Each row is a point. Two turns around zero, p and q, are shown by what they do to some points. Where does a point land after both, in the order given? Backwards means that the second turn is done in reverse. Each puzzle has new turns, and all numbers are rounded.
In the rows, zero is written as 128.

Turn p:
[119  93] => [130  92]
[154 148] => [147 155]
[ 90 138] => [ 89 126]
[113 173] => [100 167]
[164  88] => [174 100]
Turn q:
[138 106] => [144 110]
[141 187] => [123 188]
[92 83] => [107  75]
[128 106] => [134 107]
[141 157] => [132 160]
Where do these land?
q, then p: [158 108] => [164 128]
q, then p: [124 129] => [124 127]
q, then p: [145  70] => [174  89]
p, then q: [119 157] => [104 147]
q, then p: [ 95 175] => [ 74 149]

Turn p:
[166 124 126] => [165 130 139]
[142 117 137] => [140 119 141]
[ 59 175  95] => [ 67 167  74]
[157  82 133] => [161  86 142]
[115 142 148] => [107 139 143]
Turn q:
[ 80 101 135] => [ 86  93 117]
[174 121  98] => [180 136 109]
[141 129 146] => [137 126 148]
[155 133 142] => [150 133 149]
[ 47 139 124] => [ 49 127 107]
[171 145 122] => [167 152 137]
Where do these land?
q, then p: [135 134  96] => [146 146 107]
p, then q: [179 213 125] => [139 216 171]
q, then p: [123  93 141] => [133  91 131]
q, then p: [104 104 107] => [129 107  94]
p, then q: [101 123 149] => [ 98 111 128]
q, then p: [126 101 150] => [128  96 141]

Turn p:
[104 133 109 144] => [100 123 122 147]
[ 92  96 138 133] => [112  86 148 129]
[132 155 131  78] => [123 151 113  78]
[128  97 108 131] => [135  98 111 140]
[111  94 113 150] => [123  91 126 155]
[201 194 169 132] => [176 221 149 119]
Turn q:
[142 108 119  89] => [142  98 115  98]
[ 79  87 138 154] => [ 71 104 123 159]
[147 140  97 119] => [149 143 104 112]
[ 81 127 142 132] => [ 81 129 144 129]
[191 178 145 147] => [196 166 156 144]
Where do these land?
q, then p: [154 117 113 107] => [153 122 100 122]
q, then p: [141 164 104  98] => [135 157 103  91]
p, then q: [130 139 166  89] => [143 112 156  85]
q, then p: [114 120 114 113] => [116 115 114 116]
q, then p: [100  84 185 171] => [117  85 188 175]
q, then p: [129 144  86 190] => [ 94 172 108 177]

Turn p:
[ 81 113 133 126 152 149] => [ 78 121 129 111 147 146]
[ 84 153 107 107 101 136] => [101 155  99  98  97 132]
[123 156 133 103 153  78] => [131 155 146 102 142  77]
[178 125 142 188 143 161] => [148 121 144 203 147 158]
[ 97 122  78  82 125 128] => [114 128  73  80 131 117]
[201 109 175 154 109 163] => [188 105 166 173 124 178]
[131 117 127 135 113  81] => [135 109 137 128 107  87]
Turn q:
[129 175 174 145  71 175] => [ 93 175 177 155  85 169]
[140  72  96 145 133 103] => [153  72 103 145 129 106]
[149 111  91  99 179  94] => [175 112  87  94 160 108]
[168 111 145 153 123 106] => [168 120 147 158 119 112]
[107 135 129 158 129  87] => [116 136 121 150 132  80]
[136 167 130 145  81 161] => [108 162 133 155  87 163]
[108 116 128  85 134 122] => [119 114 128  82 130 122]
[ 87 137 131  94 175 176] => [ 91 132 128  85 181 165]
Where do these land?
q, then p: [166 138 100 109  84 175] => [146 132  91 138  96 191]
q, then p: [162 154 169 128 106  72] => [174 155 169 137  89  95]
q, then p: [120 146 135 154 178 176] => [ 94 155 133 151 182 151]
p, then q: [103  92 163 110 120 116] => [118  98 165  93 121 127]
p, then q: [116 100  85 150  87 153] => [106  84  88 151 101 146]
q, then p: [122  94 141 125 175 123] => [131 104 148 119 177 117]
q, then p backwards: [106 172 102 120 145  82] => [112 168  79 105 141 103]

Turn p:
[127 143 125 160 107 118 123 208] => [118 128 125 166 101 132 149 202]
[150  77 138 119 225 123 111 133] => [132 108 129 160 228 157 100 121]
[132 126 129 121  95 105 131 105] => [140 121 137 115 108  93 124 116]
[139 132 134 113 130 125 133 117] => [144 133 136 118 135 125 128 120]
[129 138 103 111 104 171 140 111] => [136 124 106  90 103 150 147 109]
[ 96 127  98 122  97 117 138 114] => [104 122 109 101 108  96 141 122]
[131 111 142 128 103 154 118 130] => [128 101 142 123 104 148 125 125]
[151 142 133 164 112 122 152 107] => [149 142 123 158 100 114 137 102]
[152 124 130 117 193 132  80 144] => [142 132 120 138 184 164  82 152]
[116 140 142 110 131 120 149 130] => [124 146 148 117 136 121 147 127]
[ 84 149 136 143 112 120 134 108] => [ 91 154 135 122 102 109 127 113]
Turn q:
[134 106 136 154 138 129 156 156] => [119 105 122 160 142 123 158 141]
[102 114 133  99 131 151 104 106] => [115 109 150  92 116 143 104 120]
[173 144 130 160  83 104 122 143] => [169 157 111 173  99 118 133 146]
[104 110 122 158 106 129 122  64] => [128 116 141 138  90 135 119  61]
[157 131 115  88 134 159 122 134] => [156 115 116  98 148 146 107 152]
[104  89 119  93 130  89 152 146] => [116 109 128  89 120  90 175 136]
[120 144  99 109 143 136 144 114] => [126 132 106 100 150 136 126 107]
[160 149 154 130 140 105  88 116] => [151 158 160 142 134 105  93 138]
[145 145 107 157 136 144 109 147] => [124 132  99 158 138 129  98 139]
[ 80 147 166 131 140 134 161 154] => [ 76 145 148 130 143 155 167 140]
Where do these land?
p, then q: [118 142  66 168 103 155 170  93] => [151 134  68 104 101 136 148  63]
p, then q: [150 105  76  92 124 126  75 107] => [150  91 111  83 126  82  89 150]
p, then q: [165 102 165 114 132 135 125 157] => [140  94 156 163 146 137 131 156]
p, then q: [136  98 159 116 122 125 122 117] => [136 110 170 135 124 122 125 130]
p, then q: [114  94 123 145 107 111 129 148] => [108 108 129 140 105 105 155 127]
q, then p backwards: [ 88 159 157 133 120  81 137 119] => [ 88 170 156 132 126 121 167 118]
p, then q: [142 147 134 106 150 127 161 145] => [137 141 126 135 174 142 145 133]
p, then q: [137 151 135 149 173 145 135 135] => [115 139 111 153 156 157 104 116]
q, then p: [ 97 138 141 114 143 146  95 127] => [ 99 130 152 103 126 144 105 143]
p, then q: [132 145 124 143 106 130 133 132] => [139 140 112 135 110 135 139 130]

Turn p:
[117 100 139 118 119 129 123  95 100] => [114 117 138 133 125 133 144  84 107]
[113 133  91 107 151 155 141 123 108] => [101 155  98 112 149 153 138 124 117]
[153 166 154 129 140 131  98 109  94] => [164 156 159 136 146 150 108  97 132]
[164  81 192 127 141 172 147 164 144] => [170  52 133 125 153 159 170 147 145]
[175 130 106  98  92  89 123 160  91] => [178 143 121  76  89 117 118 121  89]
[122  49 167 146 187 123 138 149 144] => [118  46 134 119 192 100 151 136 126]
[188 135 128 171  93 130  75 137 133] => [193 110 113 157 103 129  71 117 132]
[ 70 164 128 144 107 139 186 170 157] => [ 96 151 136 154 109 128 162 215 127]
[ 54 121 126 118 143 127 118 112 140] => [ 53 127 151 136 137 129 123 131 125]
[147 183  90 103 111  96  85  85 150] => [125 183 127 112  87 116  74  93 169]
[104 146  88 148 124 116 175 102 148] => [ 95 168  98 151 118  92 151 142 139]
Turn q:
[148 148 141  90 154 131 143 166 116] => [127 154 121  96 138 134 137 181 139]
[ 83  62 138 120 135 131 157  87 115] => [ 88  81 124 108 151 130 173  81 112]
[ 72 138 157 145 123  95 121 159 175] => [100 132 161 169 128  82 146 130 179]
[180 121  62 140 152 153 121 141  96] => [150 140  70 140 147 177  94 146  92]
[ 97 109 152 100 129 111 154 165 149] => [102 114 131 123 133 112 172 153 169]
[175 138  86 136 157 160  81 106 183] => [156 141 105 129 146 161  46  99 164]
[178 142 117 174  97 147 149 117 144] => [184 132 144 155 108 176 123 114 124]
[119 139 135 130 182  87 159 126  81] => [127 165 122 116 179 102 168 140  89]
[125 150 105  73  80 123 139 100  97] => [135 133  94  86  64 110 143 119 104]
[131 102 157 147 121  99  84  94  91] => [137  88 153 124 144  87 106 116  79]
[100 158 157 154  79 172 101 146 162] => [102 128 184 160  71 140 100 128 156]
Where do these land?
q, then p: [197 124 104 135 139 158 166 105 155] => [156 129  76 125 139 183 132 107 173]
p, then q: [101 118 142 135 160 165 128 143 116] => [ 88 136 133 131 163 156 130 135 122]
p, then q: [132  92 142 119 100 140 143 147 116] => [129  97 115 121 120 154 156 137 106]
q, then p: [147 137 142  98 138 147 115 125 105] => [126 129 142  92 121 159 118 129 117]
q, then p backwards: [113 155  52 121 139 116 150 147 120] => [137 148  64 150 116 156 164 105 122]
p, then q backwards: [110 116 114 114 125 125 154  92 109] => [ 86 133 117 126 133 126 155 108 116]
p, then q: [112 122 109 110 141  49 111 125 171] => [124 110 122 117 120  39 133 132 160]
p, then q backwards: [102 153 136 109 150  83 166 146 105] => [115 164 176 115 157 109 146 131  95]
q, then p: [160 149 154 148 152 157  49 149  98] => [148 103 179 117 153 165  58 131  98]
q, then p: [121 125 161 211 116 153  65 140  96] => [152  86 185 183 165 139  97 113  77]
q, then p: [111 118 153 110  48 115 161  88 216] => [127  81 118 150  52  90 183  97 194]

Turn p:
[107 161 145 145 118 106 143 143 150] => [119 139 135 110 180 133 111 128 133]
[137 110 106  77 106  96 121 135 137] => [102 165  86 135 112 100 139 138 139]
[108 140 145 135 116 105 122 152 157] => [101 137 119 104 159 134 106 129 131]
[142 118 119 186 177 136 138 102 132] => [159  63 154 133 132 103 112 113 119]
[153 109 153 171 148 155 116 100 130] => [133  84 177 120 100 123 115 119 122]
[141 144 133 117 126 122 128 158 111] => [147 152 115 105 126 137 130 124 134]
[136 133 123 103 101 135 153 133 134] => [129 156 128 137 130 127 137 159 146]
[123 124 129 178 125 131 126 106 104] => [142 109 160 130 133 123 125 121  85]
[111 108 116  99 117 140 132 158 119] => [124 137  92 127 117 150 144 154 125]
[130 140 115 162 145 159 106 100 139] => [138  98 154 158 120 137  96 110 120]
[132 132 119  77 120 127 118 135 105] => [129 164 102 138 106 138 153 120 139]
[117 116 134  86 136 124 134 114 116] => [113 133 115 139 119 130 169 122 142]
Turn q:
[137 117  93 150 112 164 117  93 116] => [137 118 125 140  64 117 126 119 147]
[107 145 151 120 113 124  92 158 127] => [100 143 139 103 149 157 114 127 151]
[144 135 148 114 162  94 135 114 129] => [145 121 147 123 162 102 116 124 101]
[167 121 110 141 126 117 150 105 168] => [170 137 151 154 111 125 155 128 101]
[146 120 144 127 130  64 129 163 105] => [135 132 141  82 169 113 142 172 119]
[118 117 115 102 147 158 120 130 116] => [131 110  95 119 123 133 114 101 134]
[112  91 156 102 109 137 153 120 141] => [ 94 108 119 129 128 142 157 112  90]
[102 149 101 153 114 127 134 118 161] => [126 162 136 166 121 125 149 117 153]
[128 125 141 135 137 123 123 140  97] => [120 112 124 112 137 120 114 149 136]
[116 128 127 144 144 169 113 144 105] => [122 102 106 135 119 142 101 133 161]
[132 162 122 121 115 132 143 123 143] => [129 164 126 147 124 132 118 125 115]
Where do these land?
p, then q: [119 162 182 145 113 142 160  99 121] => [108  93 136 157 166 146  95 127  91]
q, then p backwards: [146 109 112 130 100 111 148 111 125] => [143  96 128 122 113 123 135 121  95]
q, then p: [113 115 112 127  98 139 132  99 140] => [120 144 152 143 155 122 138 147 111]
p, then q: [142 142 113  93 108 129 158  97 120] => [136 152 146 166 149 129 129 164 124]
q, then p: [115 141 129 145 152 136 145 142 130] => [139 101 119 123 130 121 102 123 121]
q, then p: [119 124 136 125 117 115 109 225 125] => [151 102  85 148 119 174 116 146 192]
q, then p: [128 111 151 119 164 153 134 110 121] => [115 103 125 131  98 111 139 123  95]
p, then q: [138 122 119 128 132 120 105 128 168] => [121 136 148 114 130 128 146 106 158]
p, then q: [113 123 119 117 105 137 117 116 141] => [110 131 126 140 130 130 125 138 158]
q, then p backwards: [155 133 113 134 138 152 110 113 114] => [162 127 115 140 143 148 112 138 131]
p, then q backwards: [124 140 127 135 143  76 104 155 114] => [117 130 113  66 141 119 126 126 116]
p, then q backwards: [123 113 124 139 165 126 114 142 116] => [135  97 122 106 144 148 125 125 120]
